Every row gives one point. The points of each table are mixes of a few directions, plus a little noise. How many directions does each table use, and how many do they share? Where both have some left over, give the other angles between the two spaces (their principal angles), to ten degrees, smallest first.

First:
[[ 26 -37  -2]
 [ 54 -78  -4]
 [  9 -13  -1]
 [-72 103   6]
 [ 24 -35  -2]
 [ -4   5   0]
 [-38  54   3]]
Second:
[[ 36  36  29]
 [-72 -72 -56]
 [  9   9   7]
 [-36 -36 -28]
 [  7   7   5]
 [ 55  55  44]]
Directions: first 1, second 1, shared 0; angles 80

First:
[[-68   8 -18 -41]
 [ 18  -2   5  11]
 [-20   2  -5 -12]
 [ 26  -3   7  15]
 [-76   8 -20 -45]
 [121 -13  32  72]]
Second:
[[ 36  40 -14 -47]
 [-60 -64  50  67]
 [ -2  -4 -51  24]
 [-14 -14  40   4]
 [-34 -38  -9  54]
 [ 46  49 -39 -50]
 [ 28  32  23 -51]]
Directions: first 1, second 2, shared 0; angles 90

First:
[[ 53 -36  61 -20 -85  32]
 [  5  -3   5  -1  -7   3]
 [ -7   4  -7   2  10  -4]
 [ 36 -25  42 -13 -59  22]
 [ 19 -13  22  -6 -31  11]
 [-65  43 -75  24 105 -39]
 [ 21 -14  23  -8 -32  12]
 [-62  42 -71  22 100 -36]]
Second (9 x 6):
[[-36  24 -42  13  58 -22]
 [-20  14 -24   8  33 -12]
 [ 56 -38  65 -21 -90  34]
 [-51  34 -59  19  82 -30]
 [ 53 -36  62 -20 -86  32]
 [-38  26 -44  14  62 -23]
 [-28  19 -32  10  45 -17]
 [ 30 -20  34 -11 -48  18]
 [ 35 -23  40 -13 -56  21]]
Directions: first 1, second 1, shared 1

First (7 x 9):
[[  26   -6    3   -2   30   34   79  -32   -9]
 [ -21  -35  -17  -44   24 -121   63   17   39]
 [   0  -16   -1   -4   16  -30   19    7   18]
 [  33   -9    9   16   37   53   61  -26   -3]
 [   1   13    9   28  -18   40  -68   12   -6]
 [ -38   47  -10  -20  -78   -2  -96    8  -40]
 [   0    6    7   26  -11   25  -58   15    2]]
Second (9 x 9):
[[  2  12   8  23 -14  38 -53   7  -7]
 [ -3 -17  -4 -12  15 -41  28   6  18]
 [ -8  13  -2  -5 -20   5 -23   1 -12]
 [-61  44 -32 -88 -82 -87 -12  -8 -47]
 [-21 -31  -3   2  10 -89 -41  50  53]
 [ 34   5  22  59  13 103 -41  -4  -6]
 [ 22  -6  11  29  21  49   4  -6   4]
 [  6  -4 -12 -44  18 -22 113 -39 -16]
 [ 30 -17  12  32  38  43  25  -6  14]]
Directions: first 3, second 3, shared 3

First, 11 rows:
[[ -29  -31  -18   67   35  -46  -60  -32    1  -41   59]
 [  36   14    7   -2  -11   -3    4   11   -9   22  -11]
 [ -40  -37  -13   -1   41  -29   -5   -6   28  -23    9]
 [  21   55    1  -31  -17  -20   -1   12  -17   31  -48]
 [  13    4   -2  -37    8   28   31   20   26   28  -30]
 [  13  -14    9  -28  -39    9   26   42   38   20  -13]
 [ -81    5    2  -61   23  -17   33  -17  -20  -36  -48]
 [  19   19  -15   -8   -2   69    6   12   33   32   -6]
 [ -18  -74    3   42   79  -27    2  -39  -11  -44   49]
 [  48   89   20   44 -121   19  -48   -4  -79   10   15]
 [  19  -30    7   14    4   16   11    4    9    1   22]]
Second, 10 rows:
[[ 24 -42 -32 -24  86 -45  -9  22  22 -36 -55]
 [ 22 -16  14   6 -79 -12 -45   4 -17 -55  22]
 [ 27   2   8 -61  37 -44   4 -16  21  29 -27]
 [-23  -9  -7  50 -32  37  -5  14 -14 -29  24]
 [-31  65   3   6  39  23  46 -24 -16  85  -6]
 [-35 -44 -46  57  73  38  21  41  17 -39 -17]
 [-42 -12   6  26 -21  65  36   4  26  24  44]
 [ 38  20  16 -21 -45 -47 -44 -14 -34 -22  -9]
 [ -5  17  33  -9 -75  20   1 -20   0  25  43]
 [ 22  19   4 -32  15 -35  -9 -13  -7  15 -21]]
Directions: first 6, second 4, shared 2; angles 50, 60

First (11 x 12):
[[-37 -19 -19 -41 -37 -14   9 -12  23   3  29  -6]
 [-16 -72 -27  34 -19 -32  20  30  36  29  19   5]
 [ 27 -17  18  32   1  16  14   7  12  18 -29   8]
 [ 38  -4  33  25  -2  36  17  -5  13  19 -47   9]
 [ 50  -3  47  31  -9  49 -13   8  19  26 -79  19]
 [ 45  -4  41  29   0  46  25  -7  16  21 -56  11]
 [-12  78  -5 -39  38  -9 -37 -15 -59 -47  24 -13]
 [ -6  84   0 -35  33  -6 -83  -2 -56 -49   3  -4]
 [-36  37 -22 -47   3 -26 -33  -8 -26 -32  42 -13]
 [-10 -68 -21  30 -17 -22  44  16  34  27  22   1]
 [-43  -9 -42 -21   9 -40  37 -13 -12 -16  76 -20]]
Second:
[[   1  -30  -14   32   15  -19   26   15    3   10   19   -1]
 [   0  -17   -8   18    6  -10   14    8    2    5   10    1]
 [  -1    3    2   -4   -1    2   -3   -1    0   -1   -2   -1]
 [  -1   73   36  -85  -37   47  -68  -36   -5  -24  -46    0]
 [  -1   39   18  -45  -21   24  -35  -18   -3  -12  -25   -1]
 [   2  -56  -27   63   27  -34   51   27    4   18   35    0]
 [   1   -7   -3    8    4   -4    7    3    1    2    4    0]
 [  -2   46   23  -53  -22   29  -41  -23   -3  -14  -29   -1]
 [   1  -12   -6   14    5   -7   10    5    0    4    7    2]
 [  -2   62   28  -69  -31   38  -56  -30   -5  -20  -38    0]
 [   3 -105  -50  121   52  -65   95   52    7   34   66    1]]
Directions: first 4, second 1, shared 1
